Each row is a point. Each copy is the shape, with its points in the same order, turned, moved and blurred by noise. Some copies are also mirrored. Which?

Shape (8 x 2):
[[ 3.04  0.98]
 [-0.79  2.02]
 [-1.74 -2.03]
 [-0.35 -0.19]
 [-0.01 -3.40]
 [ 3.81  0.46]
 [ 3.76 -1.63]
 [-2.49 -0.98]]
Copy 1 (8 x 2):
[[-2.41  0.10]
 [ 1.04  1.57]
 [ 2.77 -1.67]
 [ 1.21  0.25]
 [ 1.93 -3.17]
 [-2.71 -0.75]
 [-2.19 -3.05]
 [ 3.55 -0.28]]
Copy 1 is: mirrored
Copy 2 (8 x 2):
[[ 2.06  0.98]
 [-2.43  1.07]
 [-0.83 -3.18]
 [-1.17 -0.56]
 [ 0.48 -4.48]
 [ 2.86  0.39]
 [ 3.87 -0.91]
 [-1.95 -2.54]]
Copy 2 is: only turned
Copy 3, 8 rows:
[[ 1.65 -1.62]
 [-1.62  0.46]
 [ 0.72  3.92]
 [ 0.23  1.69]
 [ 2.83  3.53]
 [ 2.54 -1.83]
 [ 4.12 -0.38]
 [-0.57  3.75]]
Copy 3 is: mirrored
Copy 4:
[[ 2.77  0.37]
 [-0.57  2.03]
 [-1.86 -1.63]
 [-0.89 -0.59]
 [-1.17 -3.62]
 [ 3.68 -0.50]
 [ 3.17 -2.74]
 [-2.37 -0.43]]
Copy 4 is: only turned

Shape, 8 rows:
[[-1.66 -0.39 -1.19  0.07]
 [-1.20  0.46 -4.14  0.52]
 [ 0.97  1.29  2.26  0.74]
 [-1.10 -0.95  2.36  2.53]
 [ 1.84  3.19 -2.77 -1.93]
 [-3.04 -2.17  0.49 -3.73]
 [ 1.68 -0.53  1.04 -3.37]
 [-2.62  2.86  0.52  2.21]]
Copy 1 (8 x 4):
[[-0.09 -1.60 -0.19  1.26]
 [ 0.67 -0.29 -1.95  3.51]
 [-0.74  1.30  0.91 -2.30]
 [-3.27 -0.82  0.48 -1.71]
 [ 3.65  2.37 -0.27  1.76]
 [ 1.78 -4.83  1.95  0.34]
 [ 3.15 -1.01  0.89 -2.44]
 [-2.67  1.10  1.98  2.05]]
Copy 1 is: mirrored
Copy 2 (8 x 4):
[[-1.38 -1.74 -2.00 -1.69]
 [-0.13 -1.90 -4.78 -0.95]
 [-0.91  1.31  1.67 -1.64]
 [-2.73 -1.69  1.93 -0.38]
 [ 2.48  2.05 -3.07 -2.61]
 [-1.80 -3.27 -1.10 -6.51]
 [ 1.38 -0.75  1.07 -5.04]
 [-3.38  1.31 -1.68 -0.73]]
Copy 2 is: only turned
Copy 3 (8 x 4):
[[-1.59 -0.23 -0.51  0.78]
 [-1.69  0.01 -4.10  1.76]
 [ 1.88  1.19  1.83  0.86]
 [-0.77 -0.67  3.27  2.33]
 [ 3.14  1.63 -3.77 -0.91]
 [-4.14  0.30  0.15 -3.25]
 [ 0.36  0.00 -0.17 -3.51]
 [-0.45  3.21  0.35  4.14]]
Copy 3 is: only turned
Copy 4, 8 rows:
[[-1.57 -1.69 -1.63 -1.26]
 [-0.64 -0.97 -4.51 -1.99]
 [ 1.09 -0.24  1.77  0.01]
 [-0.80 -2.14  1.06  2.12]
 [ 2.04  1.14 -1.93 -4.44]
 [-4.08 -3.32  0.96 -3.88]
 [ 0.82 -2.35  2.06 -4.15]
 [-1.70  1.93 -0.83  1.16]]
Copy 4 is: only turned

Shape:
[[ 0.76 -3.95  1.83 -0.66 -0.52 -0.38]
 [ 0.68  1.67  2.38  3.62 -0.41  5.11]
 [-3.42  0.38  1.62 -4.26  2.02 -1.68]
 [ 2.80 -3.06 -1.02  0.20  0.61 -0.19]
 [-0.82  1.84 -3.25  0.33  1.31  1.37]
 [-1.62  3.88 -1.34  1.65  0.56 -0.22]
 [-2.44  1.43 -0.21  3.31 -3.63  5.11]
 [ 2.15 -0.07  0.47 -2.37 -0.83  2.09]
 [-1.03  1.42  1.26 -1.83 -1.50 -0.11]]
Copy 1 (9 x 6):
[[-0.06 -3.22  3.38 -0.17 -0.33 -2.05]
 [ 0.01  1.60  3.03  4.44 -0.79  3.94]
 [-1.55 -0.67  0.13 -4.13  4.16 -0.59]
 [ 2.21 -1.73  1.57  1.02 -1.31 -3.19]
 [ 0.04  2.63 -2.33  0.92 -0.23 -0.50]
 [-0.37  0.68 -3.43  1.24  0.80  2.18]
 [-3.93  1.96  1.09  3.32 -3.47  3.45]
 [ 1.83  0.58  2.69 -1.62 -1.34  0.33]
 [-0.60 -0.84  0.48 -2.34 -0.05  2.02]]
Copy 1 is: mirrored
Copy 2 (9 x 6):
[[ 0.82 -4.83  2.46 -0.72 -0.75  2.01]
 [ 3.10  2.14  0.86  1.86  0.17  4.92]
 [-2.97 -0.96  1.97 -4.19  0.12 -2.08]
 [ 2.85 -5.54 -0.67 -0.15  0.68  0.85]
 [ 0.52  0.17 -3.62  0.24  1.16 -0.63]
 [ 0.98  2.39 -1.32  1.44  0.28 -1.72]
 [ 0.37  2.14 -1.35  3.95 -2.39  4.70]
 [ 2.70 -2.17 -0.60 -3.15 -1.08  2.31]
 [ 0.40 -0.21  1.16 -1.64 -2.48 -0.23]]
Copy 2 is: only turned

Shape (14 x 8):
[[ 0.09 -1.51 -0.98  2.80 -0.77  0.36  3.29 -3.35]
 [ 0.93  2.47  0.45  2.54  2.22  3.70  2.54  3.51]
 [-0.16  0.39  2.11 -0.80  1.12 -1.43 -0.29 -3.41]
 [-0.17 -1.07  3.76 -0.96  0.37 -0.87 -0.44 -0.49]
 [ 0.18  0.58  2.10 -3.36  2.93 -1.15  1.85  0.43]
 [ 0.94  2.44  0.95  0.34 -1.43 -0.32  1.01 -0.67]
 [ 0.24 -0.17 -2.14 -0.33  5.33 -0.52 -3.50 -0.64]
 [-2.42  0.17 -0.53 -1.49  2.96 -2.06  0.25  0.88]
 [-1.44 -0.72  1.88  2.71 -1.88 -0.20  1.60 -0.97]
 [ 1.48  0.63 -1.80 -3.20  3.95  2.16 -2.43  0.93]
 [-2.80  1.08 -0.49  1.53  3.62  2.39  3.22 -0.21]
 [ 3.45 -4.68  3.21  0.22  0.30 -1.27 -2.21  0.57]
 [ 2.89 -1.94 -0.03 -1.33 -0.05 -0.08 -2.68 -2.59]
 [ 0.43  2.34 -1.55 -4.00 -0.80  4.36 -3.48  1.80]]
Copy 1:
[[ 2.04 -0.63 -0.82  1.95  0.53 -0.76  0.82 -4.13]
 [ 1.75  3.90  0.66  0.45 -0.65  0.03  5.58  2.62]
 [ 2.67 -0.30  1.17 -3.02  1.51 -1.09 -1.25 -2.47]
 [ 0.39 -0.36  2.88 -1.47  2.05 -2.03 -2.11  0.26]
 [ 1.21  0.27  2.19 -3.80  0.33 -3.20  1.93 -0.68]
 [ 2.50  1.42 -0.20 -1.48 -1.64 -0.65 -1.32 -1.07]
 [ 2.90  1.49 -3.03 -4.88  5.43 -0.99  1.30  0.27]
 [-1.31  1.40 -0.57 -4.70  2.67 -3.63  0.83 -1.67]
 [ 0.04  0.70  0.81  1.93  0.55 -1.00 -0.96 -2.46]
 [ 1.84 -0.12 -1.68 -6.01  3.09 -0.38  3.33  2.68]
 [ 0.59  2.82  0.43 -0.88  1.69  0.27  4.79 -3.13]
 [ 2.32 -3.12  0.44  0.14  3.44 -3.31 -2.48  3.04]
 [ 3.43 -2.90 -1.71 -2.86  2.73 -1.16 -1.92  0.99]
 [-0.43 -0.50 -1.36 -6.08 -0.61  3.07  1.12  3.72]]
Copy 1 is: only turned
Copy 2 (14 x 8):
[[ 0.19  0.92  0.23  3.65 -0.73 -1.76  3.75 -1.39]
 [ 0.68  2.65  2.63 -0.04  0.01  2.82  2.43  4.68]
 [-0.91 -1.77  1.35 -1.98  1.43 -2.29  1.32 -2.55]
 [-0.61 -2.27  0.78 -3.02 -0.93 -0.85  1.66 -0.62]
 [-0.08 -0.68  0.64 -5.43  1.74 -1.29  3.81 -0.58]
 [-0.99  2.04  1.90 -0.89 -0.59 -0.88  1.35 -0.61]
 [ 3.07 -1.33 -1.70 -1.66  4.11  1.26 -1.85 -0.82]
 [ 0.63 -0.37 -2.25 -2.97  2.40 -2.67  1.52  1.20]
 [-1.91 -0.92  0.96  1.25 -1.85 -2.42  1.85  0.60]
 [ 1.81  1.13 -1.78 -3.96  2.92  3.13  0.50 -0.96]
 [-0.55  0.40  0.28  1.03  3.57  1.24  3.50  3.28]
 [ 4.33 -3.45  0.00 -2.07 -3.89 -0.02 -0.19 -2.26]
 [ 2.10 -0.28 -0.87 -1.29 -1.09 -0.04  0.07 -5.32]
 [-2.29  3.33 -1.97 -4.06 -0.25  5.06 -1.67 -1.25]]
Copy 2 is: only turned
